Every row gives one point. Each copy is the shape, with its points in the same order, turned, moved and blurred by noise. Is it also mirrored, or only turned?
In the rows, zero is written as 128.

Shape (5 x 2)
[[145  76]
 [ 51 126]
 [156 141]
 [114 133]
 [152 149]]
Copy 1 (5 x 2)
[[ 82 112]
 [183  80]
 [123 165]
 [146 128]
 [132 168]]
Copy 1 is: mirrored
Copy 2 (5 x 2)
[[149  72]
 [ 58 130]
 [170 139]
 [124 140]
 [171 147]]
Copy 2 is: only turned
Copy 3 (5 x 2)
[[126  73]
 [ 51 153]
 [156 127]
 [118 135]
 [160 141]]
Copy 3 is: only turned
Copy 4 (5 x 2)
[[165 101]
 [119 198]
 [ 98  97]
 [109 138]
 [ 88 102]]
Copy 4 is: mirrored

Shape (9 x 3)
[[119 116 135]
 [146  93 146]
 [157 153 134]
 [123 195  64]
 [155  99  27]
 [136 134 121]
 [127 128 150]
 [150  99 148]
 [157 114 138]]
Copy 1 (9 x 3)
[[141 111 144]
 [146  93 172]
 [130 150 180]
 [ 68 191 129]
 [ 25  91 152]
 [122 130 155]
 [154 126 155]
 [146 101 176]
 [134 115 178]]
Copy 1 is: mirrored
Copy 2 (9 x 3)
[[115 112 141]
 [142  83 155]
 [166 132 123]
 [133 163  43]
 [133  59  40]
 [137 113 117]
 [131 126 153]
 [148  89 153]
 [161 103 141]]
Copy 2 is: only turned

Shape (9 x 6)
[[140 115  91 107  81  62]
 [ 93 169 145 168 145 104]
 [ 90 103 172  84 116 195]
 [176  83  93 144 177 118]
 [ 85  71 118  92 158 137]
 [109  97 102 128 135 150]
 [148 119 118 110  99 169]
 [153 195 164 105  98 107]
 [116 103 183 135 133 171]]
Copy 1 (9 x 6)
[[208 138 129  84 133 122]
 [125 174 146 173 164 135]
 [ 55 107 148  92 108 181]
 [161  63  87 161 147 117]
 [111  82 119  99 175 179]
 [126 106 106 132 136 177]
 [120 117 104 112  83 147]
 [117 188 146 110 102  79]
 [ 81 100 160 144 109 151]]
Copy 1 is: mirrored
Copy 2 (9 x 6)
[[134 104  77  83  96  73]
 [ 91 162 123 180 155  95]
 [ 69 133 123 102 147 206]
 [183  89  81 130 190 106]
 [ 81 101  78  92 188 135]
 [120 118  67 129 161 145]
 [141 125  84 119 123 174]
 [137 183 150 116  89 107]
 [102 109 152 146 159 183]]
Copy 2 is: only turned
Copy 3 (9 x 6)
[[141 137  96  90  88  76]
 [104 194 128 170 135 129]
 [100 113 173 103 111 213]
 [167  91  85 161 168 122]
 [ 84  92 114 101 153 158]
 [116 112  96 130 123 163]
 [163 121 119 117  97 178]
 [174 203 166 106 108 130]
 [116 116 174 155 122 183]]
Copy 3 is: only turned

Shape (14 x 9)
[[186 156  64 142  95 140 162 171 120]
 [ 73 149 142 140 160  90 160 135  83]
 [114 110 120 141 132 154 116  77  92]
 [112 102 122 167  95 178 131 168 155]
 [104 170 118  94 130 172  56 132 133]
 [165 102 133  98 170 153 130 168 172]
 [111 169 213  81 139 174 139 121 152]
 [128  62 111 184 168 159  81  90 111]
 [ 92 141 127 145 106 158  88 129 140]
 [140 136 156 163 132 130  63 112  92]
 [ 60 142 120 129 161 108  92  78 170]
 [145  79 149  75 125 147  88  72 148]
 [181 146  75 177 139 216 127 139 102]
 [102 115 139 148 145 181 117 129 109]]
Copy 1 (14 x 9)
[[190 149  63 162 106 126 123 150 105]
 [ 62 149 147 163 157  80 133 123  83]
 [ 92  91 135 154 135 138 100  76 101]
 [113 106 109 165 130 161  97 177 164]
 [ 95 152 117  90 133 156  51 106 130]
 [170 113 143 102 188 122 110 155 154]
 [109 174 212  94 132 165 124 119 148]
 [113  45 128 187 178 132  58  83 133]
 [ 84 133 124 139 122 149  70 121 152]
 [110 128 159 168 127 119  31  93 109]
 [ 44 128 128 116 150  90  98  70 174]
 [131  65 171  82 127 129  88  75 150]
 [174 136  75 186 164 191  86 104 101]
 [ 91 111 145 163 156 162  95 124 119]]
Copy 1 is: only turned
Copy 2 (14 x 9)
[[141 137  81  99  54 156 163 185 123]
 [ 41 133 175  88 128 114 126 151 108]
 [ 96 105 126 133 120 153 104  93 113]
 [108 121 107 196 108 148 132 180 141]
 [136 188  94 134 163 135  84 126 131]
 [157  92 108 124 174 140 139 192 161]
 [137 170 187 138 192 143 162 120 157]
 [105  54 118 148 128 168  51 122 122]
 [106 158 122 170 126 132  92 138 141]
 [141 133 167 133 109 146  57 128 106]
 [ 65 139 130 117 151 103  67  95 195]
 [170  92 118 145 163 102 116  77 145]
 [135 122  78 125  92 238 116 160 114]
 [ 93 117 134 157 150 168 110 136 118]]
Copy 2 is: mirrored
Copy 3 (14 x 9)
[[198 141  67 161 109 130 150 139 134]
 [ 85 145 137  94 153  85 157 180  96]
 [101 125 127  77 107 164 108 146 116]
 [109  77 122 176 123 162 143 143 169]
 [ 93 132 121 140 168 145  72  71 111]
 [171  91 141 117 184 128 129 119 173]
 [103 132 213 118 174 132 153  74 130]
 [106  91 129  85 116 176  64 192 157]
 [ 78 113 128 150 124 141  99 113 143]
 [124 121 163 130 115 128  54 156 103]
 [ 50 139 119  69 147  90  88 110 170]
 [134  79 162  55 122 150  87  84 143]
 [177 153  91 160 130 208 100 160 151]
 [ 98 120 143 125 145 175 114 151 130]]
Copy 3 is: mirrored

Shape (16 x 11)
[[160 160  88 160 162  55 147 216 147 104 118]
 [147 100 112 100  87 127 107  67  91 167 138]
 [ 49 133 188 153  97 153 101 113 120 158 101]
 [128  94  98 109 160  96  86 144 131  72 151]
 [156 166 121 133 173  88 116 134 148 110 170]
 [141 100 158  96  97 142 116 141 135 178 100]
 [170 124 119 156 122  50 168 163 124  81 163]
 [164 140  89 128  93 134 109 159 156  77 168]
 [ 82 115 166 133 145 108  76  61 175 163 102]
 [107  71 184  99  71 115 103 117 127 171 140]
 [167 119 107 162 154 109 133 143 185 105 125]
 [131 128 143  61  78  76 127 119 111 140  87]
 [ 71  86 120 138  87 152 171 104 124 136 123]
 [134 139 116 111 176 115 171 141 158  98 171]
 [160 128 174 119  89 110 113 139 139  80  86]
 [116  80 169 117 116 172 121  84  78 167 108]]
Copy 1 (16 x 11)
[[130 194  85 160 143  76 177 227 159 117 104]
 [146 139  85  82  77 146 117  97  83 170 167]
 [ 52 139 176 120 101 169  80 141  98 190 127]
 [130 117  78 107 126 102 120 151 168 100 150]
 [143 180 105 133 175  97 155 144 162 137 141]
 [141 140 135  77  85 169 129 167 105 185 116]
 [148 165 119 142  90  62 188 160 131  89 135]
 [170 181 116 144  77 126 128 155 176 102 162]
 [ 97 103 130 104 136 122  87  98 152 212 106]
 [117 103 165  62  54 136 124 142 105 185 159]
 [158 142 110 175 128 118 155 162 177 151 114]
 [106 162 103  46  53 124 160 129 117 169 100]
 [ 76  99 122 147  61 181 142 132 108 154 155]
 [116 148 110 139 155 133 189 145 170 114 147]
 [139 162 154 102  70 129 126 143 146 119  76]
 [122 105 134  87 100 192 114 112  54 172 132]]
Copy 1 is: only turned
Copy 2 (16 x 11)
[[139 103  96 124 146 137 209 235 149  94 147]
 [127 101 104 102  85 127 114  72  80 154 175]
 [ 31 162 165 116 110 128 121  97 106 141 102]
 [123  87 123  93 169 153 101 176 122  91 190]
 [133 143 120 108 152 159 178 154 143  89 203]
 [123 120 162  75  93 130 126 119 130 174 119]
 [138  77 131 144 108 110 180 191 127  76 196]
 [143 126 117 139  86 169 105 201 133 113 195]
 [ 63 132 128  82 140 138 113  51 174 109 132]
 [ 78  84 176  72  73 127 110 100 117 152 151]
 [152 103 128 143 143 156 148 156 184 107 152]
 [128 121 118  52  85  68 125 139 105 132 145]
 [ 79 108 143 168 121  91 100 112 113 175 150]
 [135 133 151 136 168 120 153 166 151 127 217]
 [143 132 159  98  85 109 111 157 135  76 119]
 [117 120 171 110 127 125 109  59  75 162 124]]
Copy 2 is: mirrored
Copy 3 (16 x 11)
[[130 158  70 181 165  88 156 235 126 142 156]
 [143 108 118  89  81 155  93  96  93 187 117]
 [ 78  99 200 187  93 141 119 125 133 182  73]
 [110  80  74 130 161 141  90 177 135 107 114]
 [116 158 110 135 159  81 104 161 157 127 155]
 [159 105 169 117 111 167 132 166 141 194 104]
 [145 120  88 152 113  88 149 195  97  88 163]
 [121 164  83 133  90 159  99 194 142 108 143]
 [111  83 155 152 113  97 105  86 183 167  65]
 [132  49 182 109  74 146 109 148 131 173 106]
 [152 136  84 165 139 131 146 165 171 115 131]
 [134 106 134  80  95 107 132 176 107 189  70]
 [ 91  95 135 148  82 190 173 116 107 151 100]
 [102 141 121 113 160 130 162 154 147  94 158]
 [161 131 143 134  98 123 114 195 116 122  64]
 [142  77 186 131 126 180 108 101  89 185  95]]
Copy 3 is: only turned
Copy 4 (16 x 11)
[[162 152 108 149 135  51 112 231 146 122 140]
 [152 105 124  89 106 116 106  56  88 182 164]
 [ 60 141 194 112  88 159 122  96 128 146 116]
 [138  94 102 113 155  94  78 126 144  75 152]
 [181 152 125 119 166 115 108 146 170 115 177]
 [131  83 162  65  85 138 107 116 134 176 117]
 [182 130 139 139 124  50 141 175 116  98 189]
 [158 118  89 127  78 116  92 159 141 102 200]
 [ 91 125 176 112 131 124 116  55 195 153 127]
 [110  69 197  62  91 123 102  86 119 157 162]
 [170 105 116 153 121  95 125 150 185 125 140]
 [129 131 139  39  89  71 121 109 104 156 132]
 [ 78  80 136 119  93 142 180 107 103 145 143]
 [164 115 109 100 161 125 156 166 163 101 169]
 [158 126 156  89  58  92 114 121 142 104 108]
 [124  90 167 100 112 164 128  65  87 162 105]]
Copy 4 is: only turned

Shape (18 x 12)
[[ 88  88 158  88 133 140 165 132 147 111 132 187]
 [123 108  78 186  67 165 130  95 105 131 112 140]
 [106 185 143  84 136 110 148 134 139 136 119 135]
 [187 191 126 163 133 117 126 150  90 125 156  51]
 [145 130  91  82 144  61 186 104 148 169 140  96]
 [162 142 180  73 123 201 112  97 181 176 111 156]
 [ 58 117 118 111 148 162 164 122 159 147 110 127]
 [101 167 143 145 153 130  76 102 115 190 160 119]
 [191 156 121 150  83 144 150  72 126 110  90  96]
 [106 129 154 126 100 139 127 172  88 140 102 143]
 [108 151  91  91 171 130 201 151  52 179 138  64]
 [155 153 117 139 122 124 158 153 127 151 150 107]
 [133 149 169  83 131 127 149 145  93 151 141 110]
 [105 124  79 117 161 124 126 140 112 134  80 131]
 [107 104  76  83 112 211 143  95 170 157 113 155]
 [105 118  98  92  92 136 123  99 123 113 180 116]
 [ 96 111 136 100 142 186 132 107 102 124 165 178]
 [173  94 114 158 113 190 115 105 157  89  89  17]]
Copy 1 (18 x 12)
[[ 93  80 148  93 136 138 183 123 160  98 108 174]
 [128  82  79 182  72 163 120 107  82 157  94 142]
 [108 155 126  83 134 104 161 134 150 156  82 112]
 [167 188 138 158 122 129 135 148  86 157 150  46]
 [146 115 102  97 132  50 184  85 145 169 145  93]
 [161  99 162  73 116 190 143 124 190 202  74 152]
 [ 68 103 101 121 143 149 157  86 178 140 112 132]
 [ 93 121 149 132 161 126  87 162 128 219 117  97]
 [188 119 114 156  85 144 176  93  94 173  58  90]
 [ 98 149 151 118 111 145 119 116 109 127 107 167]
 [ 93 176  94  90 170 129 186  75  77 176 191  97]
 [139 153 108 138 114 130 157 141 121 158 148 110]
 [117 147 167  84 133 125 161 126 113 155 130 124]
 [115 132  89 117 160 126 102  77 126 126 106 131]
 [116  59  55  87 117 186 138  90 170 177  84 145]
 [110  67 107  87  98 130 145 143 108 134 120  88]
 [ 99  70 118  94 162 181 156 155 115 148 108 156]
 [173 102 138 174  95 201 132  48 124 123 108  45]]
Copy 1 is: mirrored
Copy 2 (18 x 12)
[[ 84  91 185  74 151 136 156 166 142 126 134 169]
 [132 112  95 160  84 167 138  97  98 148 150 121]
 [ 93 173 141  76 136  91 114 155 144 143 129 123]
 [182 169 128 142 132  93  83 144  99 126 181  42]
 [140 134 100  49 159  44 164 121 145 139 171 111]
 [120 153 193  81 139 168 102  88 214 182 128 122]
 [ 64 122 115  95 159 145 166 154 154 151 130 112]
 [ 80 139 140 125 172 114  68 101 123 195 186  91]
 [160 167 126 123  87 130 138  65 118 106 124  78]
 [113 118 158 108 111 133  99 168  88 175 109 112]
 [129 155  88  41 177 106 153 182  72 181 168  48]
 [152 154 133 119 136 103 133 158 123 153 170  93]
 [119 141 172  60 150 104 108 157 108 156 146  83]
 [112 115  73  96 166 123 107 145 117 150 110 121]
 [102 116 101  76 126 199 149 110 185 162 146 144]
 [ 99 105 126  75 107 137 111 129 127 118 211 115]
 [ 96 117 169  77 161 196 117 133 112 131 175 150]
 [157  89  97 146 120 160 110 106 182  88 122   7]]
Copy 2 is: only turned
Copy 3 (18 x 12)
[[101  89 145  92 121 159 146 161 153 117 136 180]
 [125  89  80 186  79 152 107  80 100 138 129 131]
 [147 168 134  98 127 119 111 177 138 122 125 125]
 [192 153 119 152 178 105 115 125  49 112 165  62]
 [204 106 100  77 104  87 132 159 166 125 171  86]
 [180 154 152  82 146 193 108 108 146 202 111 179]
 [104 114 114 116 115 176 135 164 174 148 123 104]
 [150 126 157 147 146 140  32 153 124 168 154  93]
 [198 147 108 145 111 133 135  52 103 109 117 114]
 [114 108 139 134 119 123 121 156  74 150  97 135]
 [176 113 115  97  87 152 138 214  77 126 158  29]
 [173 129 106 138 140 115 135 150  97 145 165 109]
 [157 132 164  87 133 128 124 162  82 139 143 109]
 [143  90  81 121 125 144 101 171 127 116  88  99]
 [132 115  67  94  95 208 116 119 163 178 132 149]
 [107 115  99  84 108 132  91 105 113 125 185 121]
 [110  95 137 104 117 205  92 153 111 126 161 159]
 [151 109  86 130 179 165 156  22 108 137 109  51]]
Copy 3 is: mirrored

Shape (17 x 12)
[[152  85  96 109 115  88 161 104 125  98 181 103]
 [105 154 145 160 108 167 117 107 109 126 181 156]
 [ 61 180 124 166 166 109 122 122 102 102 173 144]
 [154 187  91  67 129 119 170 147 128  73  63 105]
 [ 66 105 113 188 117 139  79 118 142  83 156 142]
 [ 78 111 159 183 142 103 135 119 110 102 146 183]
 [ 95 125 143 192 155 120 150 120 158 106 152 132]
 [179 152 110  72 101  98 122 150  97 104  58  99]
 [ 96 105 122 131 159 140 123 146 123 143 164 130]
 [142 114  82 158 138 112 122  74  85 132 119  91]
 [152 113 100  98 142  73  88 113 115  94 162  92]
 [ 54 136 148 154 119 108 130 150 103 141 135 111]
 [212 155  81 115 140  92 133 194 106 109 103 104]
 [166 184  92  68 148 108 132 143 166 135  54 111]
 [180 117 135 115 132  60 111  92 135 119 156 119]
 [ 84 153 146 195 105 111 129 119 155 114 176 104]
 [197 154 142  69 169 130 128 155 102  83  66  59]]
Copy 1 (17 x 12)
[[150 137 112 106  31  84 163 148 144 128 126 122]
 [127 149 129 153 104 131 146  65 125  99 164 171]
 [ 95 191 117 125 130 114 219  90 109 113 153 142]
 [117 195  95  97 133 141 113 201 140  78  55 117]
 [ 67  91 131 132  97 112 201  82 126  69 153 145]
 [124 118 169 135 144  74 201 104  95 111 154 157]
 [129 131 132 156 125 103 218 111 142 105 150 102]
 [ 87 161 107 108 110 106  62 179 116 114  61 102]
 [112 126 134 108 101 146 169 130 121 132 181 127]
 [126 115  53 130  80 104 146 112  90 136 105 109]
 [ 80 155  98  85  53  78 134 144 144 121 139 100]
 [ 92 153 170 149 112 136 176 109  91 140 120 118]
 [ 93 174  68 144 118 105  98 219 160 147  99 124]
 [100 182  98  84 158 155  93 160 163 123  66  79]
 [128 149 115 104  83  54 118 120 161 131 133  90]
 [108 158 149 185  93 104 205  76 150 102 131 111]
 [ 97 190  97 118 105 121  63 219 104  85 125  57]]
Copy 1 is: only turned
Copy 2 (17 x 12)
[[117 111  52  81  87  99 120  97  74 119 178 113]
 [140 167  78 166 128 168 134 119  95 182 166 129]
 [119 182 120 178 165 108 135 110  69 154 193  95]
 [134 176 161  58 113  76 137 141 130  78 111 138]
 [143 141  54 182 178 157 101 126  74 107 166 103]
 [ 92 148  71 183 184 123 142  95  60 155 142 135]
 [135 134  78 152 173 133 177  86  81 126 164 101]
 [133 128 150  74  93  70  93 136 129 113  78 126]
 [142 109  91 132 163 115 127 117 110 167 189 135]
 [153 105 118 150  93 112  90  56  89 108 152 118]
 [136 130  85  90 112  79  66  97  89 132 158  72]
 [ 96 107 125 176 160 125 142 140  97 151 158 101]
 [184 133 117  82  98  19 123 131 111 131  98 122]
 [151 159 151  69 129  66 128 108 192 102 112 116]
 [115 134  64  96 105  84 100  63 106 146 123  76]
 [127 134  74 177 134 151 168 118  84 132 161  61]
 [178 134 179  31 128  85 110 113 103 133  89 106]]
Copy 2 is: mirrored
Copy 3 (17 x 12)
[[149 117 106 116  75 156 142  70 111  88 186 147]
 [132 151 161 167 142 168  91 144 149 100 156 110]
 [147 168 140 139 177 109  99 121 167  80 144 163]
 [146 145 120  25 109 128 132  78 111  98  65  88]
 [139  90 131 179 119 105 102 151 190 102 141 139]
 [146 156 172 149 111 122 129 171 161 106 144 178]
 [168 146 145 166 129 133 157 122 173 115 124 156]
 [135 136 125  46  90  92 127 112  62 109 108  64]
 [112 144 118 132 138 137 139 127 160 142 176 135]
 [135  90 133 140 142 124 124  98  60 125 141 147]
 [171 106 104  94 113  99 121  90 107 102 196 120]
 [ 97 179 149 159 129  87 133 115 149 105 141 132]
 [159 141  60  57 120 124 171 134  65  93 118  83]
 [165 162  91  47 112 107 119  86  99 167  78  72]
 [206 140 125 113  90 120 127 105  88 119 189 128]
 [162 158 136 202 125 120 127  99 166  87 137 126]
 [157 124 142  26 140 107 190  93  84 122 121  45]]
Copy 3 is: only turned
Copy 4 (17 x 12)
[[175 104 136  89 157 127 123 132 155 113 157  63]
 [120 153 180 152 145 141  93  78 142 128 184 148]
 [ 60 167 169 117 189 109  85 122 152 129 163 138]
 [ 97 166 128  41  84 146 160 128  92  91  91  97]
 [ 98 136 123 154 138  96  61  94 174  76 190 143]
 [ 92 116 170 132 147  91 101 148 162 116 200 169]
 [101 159 176 143 137  95 114 140 194  95 169 129]
 [121 118 119  88  79 122 141 124  50 101  85  89]
 [107 128 121 156 145 144 109 130 173 140 144 123]
 [134 111 132 142 179  86 156  85 120  90 122 102]
 [147 103 120 107 161 108  74 129 127 108 103  75]
 [ 49 118 154 151 124 106 111 118 146 146 173 100]
 [144 170 107 120 121 137 141 176  57  99  94  73]
 [117 176 113  78  71 112 152 121 107 120  44 110]
 [184 108 166 110 137  82  95 138 128 127 108  94]
 [ 97 165 187 148 134  87  85 108 176 109 185  87]
 [106 117 151 102  95 171 141 149  81  65  37  84]]
Copy 4 is: only turned

Shape (17 x 12)
[[119 125  70 114 157 103 157 169 145 155 147 163]
 [104 146 100 126 140 192 171 117 120 161 155 138]
 [213 125  75  85 157 106  62 160  85 177  96 103]
 [ 94 195 162 152 136 130 100 108 100 110 124 101]
 [175 130  82 138 137 129 187 143 132 153 190 156]
 [148 131 152 118 189 149  95 123 127  81  64  85]
 [132 118 137  56 168 141 124  91  88  85 109 133]
 [141  73  47 120 158 119 169 100 115 199 141 135]
 [150 121 115 115 131 126 163 169 125 180 124 173]
 [ 92 170 126 106 124 162  96 108 121 109  95 109]
 [102 177 108 113 121 163 108 124 128  84 110  73]
 [124 152  82 183 110 148 164 182 116 116 150 160]
 [121 135 106 143  96 172 140 104 199 140 166 108]
 [150 148 114  87 191 131  70  80 105  87  66 164]
 [149  74  84 128 147 146 123 150 113 156 147 177]
 [121 175 102 163  70 168 171 111 162 124 110 100]
 [ 98 140 132 145  74 146 136 107 144  90 125 103]]
Copy 1 (17 x 12)
[[141 106  58 157 117 123 175 146 147 160 143 146]
 [114 114  95 157 107 203 180 133 124 128  96 106]
 [247 176  57 129 161 118 122 107 120 169 122  75]
 [107 201 154 136 134 170 134 162  75 132 143 105]
 [155 126  82 166 118 159 217 127 191 126 144 117]
 [154 179 121 141 192 140  71 160 108  90  95 115]
 [144 143  99  83 201 159 145 124  90  93 101 132]
 [168  62  68 179 140 152 172  69 137 141 144  99]
 [192 102 100 140 101 149 171 146 149 151 123 144]
 [102 170 125 109 131 156 112 141  83 135  92 101]
 [ 89 186 112 128 130 132 125 154  95 111  90  75]
 [127 170 110 189  74 132 198 138 151 132 105 152]
 [ 79 120 135 149 118 158 153 141 188 150 102  65]
 [149 184  83  85 187 163  78  97 103 121 122 157]
 [175 115  91 168 153 149 177  99 153 168  94 149]
 [ 91 149 149 146  61 145 141 134 156 103 107  75]
 [ 84 153 174 130 119 122 152 137 128 118 100  95]]
Copy 1 is: mirrored
Copy 2 (17 x 12)
[[ 10 103 130 105 136 156 138 112 112 129 164 116]
 [ 97 106 100  95 149 172 193  83 137 145 167 134]
 [ 78  83 148  86  89 161  70 111  32 203 105 152]
 [155 183 146 118 148 131 159 120  74 114 159 156]
 [ 50  78 137 130 103 158 152  57 130 130 172  92]
 [153 121 180  42 160 125 120 138  82 121  94 131]
 [137  60 154  61 144 141 126 135  98 102 157 184]
 [ 23  49 109  99 117 109 164  73 119 180 138 153]
 [ 34 107 166 105 111 185 145 101 136 153 149 147]
 [146 151 108  72 141 150 144 146 103 123 147 162]
 [159 147 103  77 131 140 151 158  89 122 147 113]
 [ 62 137 118 151 110 184 178 105 125  98 122  95]
 [112 147  90 100 124 120 141  94 183 154 168  91]
 [124 106 140  33 146 134  87 108  68  80 112 200]
 [ 45  70 127 125 140 166 119  91 137 144 111 148]
 [122 172 102  86  78 135 192 114 156 129 145 102]
 [141 152 116 115 106 115 163 149 156 112 150 129]]
Copy 2 is: mirrored
